Every row gives one point. To make a cloud, some directions were put in groups of two or more. Within a group, all points are equally far from the middle, so they leave a hole (a ring in 2 directions, a hollow ball in 3). The other directions are filled evenly. Then the cloud was stretched, turned, moved and blurred a little. How many holes are there, and how many directions does each take, smallest first?

Cloud:
[[0.221,-0.117],
[-0.178,-0.197],
[0.205,-0.032],
[0.173,0.035],
[-0.163,-0.245],
[0.110,0.096],
[-0.175,-0.035],
[0.095,-0.365],
[-0.080,0.097],
[-0.009,0.123],
[-0.166,-0.244],
[0.205,-0.239],
[0.096,-0.370],
[0.059,0.120]]
Holes: 1 (2)

Cloud:
[[-0.103,-0.210,0.157],
[0.274,-0.020,0.174],
[-0.170,-0.229,0.053],
[-0.155,-0.257,0.024],
[-0.021,-0.246,0.149],
[-0.139,-0.259,-0.114],
[-0.216,0.125,0.035],
[0.171,-0.088,-0.311],
[0.293,-0.246,-0.107],
[-0.210,0.069,-0.109],
[-0.098,-0.167,0.190],
[-0.228,0.102,-0.014],
[-0.098,-0.248,0.115],
[-0.125,0.068,0.212],
[0.179,0.014,-0.301],
[0.074,0.252,-0.132],
[0.373,0.065,0.023],
[0.060,0.287,0.026],
[-0.199,-0.217,0.012],
[-0.199,-0.212,0.029],
[0.156,0.217,-0.170],
[-0.147,-0.203,-0.185]]
Holes: 1 (3)

Cloud:
[[0.108,-0.009,-0.252,0.129],
[0.180,-0.216,0.274,0.060],
[-0.133,0.125,-0.062,0.249],
[-0.098,-0.118,0.111,-0.251],
[0.157,0.071,0.004,-0.284],
[-0.105,0.153,0.249,0.234],
[0.169,-0.192,0.225,0.202],
[0.142,-0.289,0.077,0.192],
[0.062,-0.301,-0.152,0.074],
[-0.149,-0.041,0.172,0.268],
[0.208,-0.077,0.182,-0.190],
[-0.075,-0.303,-0.017,-0.104],
[0.202,-0.188,-0.136,0.162],
[0.205,0.110,0.294,-0.023],
[0.147,-0.337,0.111,-0.017],
[0.088,0.101,-0.274,0.032],
[0.297,-0.092,-0.125,0.031],
[0.188,-0.302,-0.053,-0.064],
[0.047,-0.208,-0.168,-0.194],
[0.171,0.086,0.341,0.025],
[-0.220,0.011,-0.165,-0.114],
[0.200,-0.025,-0.057,0.257],
[-0.196,0.007,-0.023,-0.226],
[0.179,-0.310,0.034,0.135],
[-0.033,0.325,0.203,0.095],
[0.256,-0.145,-0.170,-0.026],
[-0.206,0.046,0.258,0.159],
[-0.032,0.101,0.371,-0.058],
[-0.150,0.111,-0.244,0.020],
[-0.131,0.316,0.071,-0.123]]
Holes: 1 (4)

Cloud:
[[-0.002,-0.148,0.280,0.054,0.225,0.171],
[-0.310,-0.115,-0.051,0.289,-0.084,0.183],
[0.040,0.148,-0.027,0.322,0.042,-0.277],
[0.234,0.048,-0.072,-0.222,0.061,-0.225],
[0.179,0.004,-0.075,0.305,0.031,0.246],
[-0.396,-0.048,-0.046,0.057,-0.021,-0.144],
[-0.197,-0.002,-0.152,-0.244,-0.031,-0.100],
[0.014,0.018,-0.333,0.153,-0.115,0.177],
[-0.121,-0.234,-0.016,-0.127,-0.232,0.020],
[0.059,0.395,-0.042,-0.078,-0.037,-0.138],
[-0.049,-0.155,0.355,0.018,-0.037,-0.044],
[0.051,-0.374,0.049,0.106,0.126,0.076],
[-0.231,-0.084,-0.013,0.236,-0.261,-0.016],
[0.161,-0.198,0.261,0.017,0.069,-0.154],
[0.070,0.033,-0.161,0.342,-0.075,0.179],
[-0.045,0.183,-0.313,0.084,-0.087,0.210],
[-0.015,0.156,0.376,0.108,0.016,-0.145],
[0.114,0.186,0.172,-0.180,-0.133,-0.121],
[0.040,-0.023,0.156,-0.137,0.315,-0.170],
[0.348,0.036,0.087,0.200,0.237,-0.032],
[0.056,0.018,-0.305,-0.148,-0.021,-0.165],
[0.336,0.095,0.051,0.259,0.073,-0.157],
[-0.038,0.269,0.025,-0.274,-0.008,0.107],
[0.092,0.253,0.150,-0.089,-0.203,0.089],
[0.054,0.127,-0.061,0.186,-0.259,0.197],
[0.051,0.198,0.168,0.296,0.301,0.050],
[0.136,0.127,0.086,0.389,0.034,-0.178],
[0.341,0.075,0.012,0.046,0.252,-0.204],
[-0.079,0.034,0.100,0.158,0.229,0.345],
[0.072,0.366,0.215,-0.054,0.051,0.155],
[-0.023,0.155,0.107,0.350,-0.088,0.217],
[0.279,0.090,-0.061,0.313,0.075,-0.149],
[-0.213,-0.020,0.302,0.236,-0.081,-0.021],
[-0.245,0.159,0.109,-0.021,-0.239,0.097],
[-0.066,-0.075,0.092,-0.144,0.208,-0.269],
[-0.289,0.155,-0.017,0.247,-0.192,0.029],
[0.255,0.042,0.012,-0.024,-0.212,0.160],
[0.256,0.154,-0.105,0.100,-0.023,-0.291],
[-0.191,0.028,-0.333,0.176,-0.013,-0.080],
[0.050,0.254,-0.237,0.170,-0.039,-0.181],
[-0.288,0.009,0.227,0.266,-0.041,-0.093],
[-0.242,0.071,-0.103,0.246,0.194,-0.174],
[-0.138,0.258,-0.169,0.320,0.108,-0.033],
[0.194,0.155,-0.227,0.302,0.060,0.006],
[0.022,0.181,-0.184,0.213,0.114,0.300],
[0.169,0.107,0.062,-0.152,-0.232,0.089],
[-0.115,-0.179,0.098,0.183,-0.155,0.268],
[0.123,-0.143,0.162,0.035,0.147,-0.307],
[-0.296,0.157,-0.243,0.022,-0.083,0.001],
[0.288,-0.014,0.032,0.001,-0.220,-0.047],
[0.299,0.057,0.111,0.179,-0.120,-0.174],
[-0.025,0.165,-0.345,0.012,0.128,0.183]]
Holes: 1 (6)
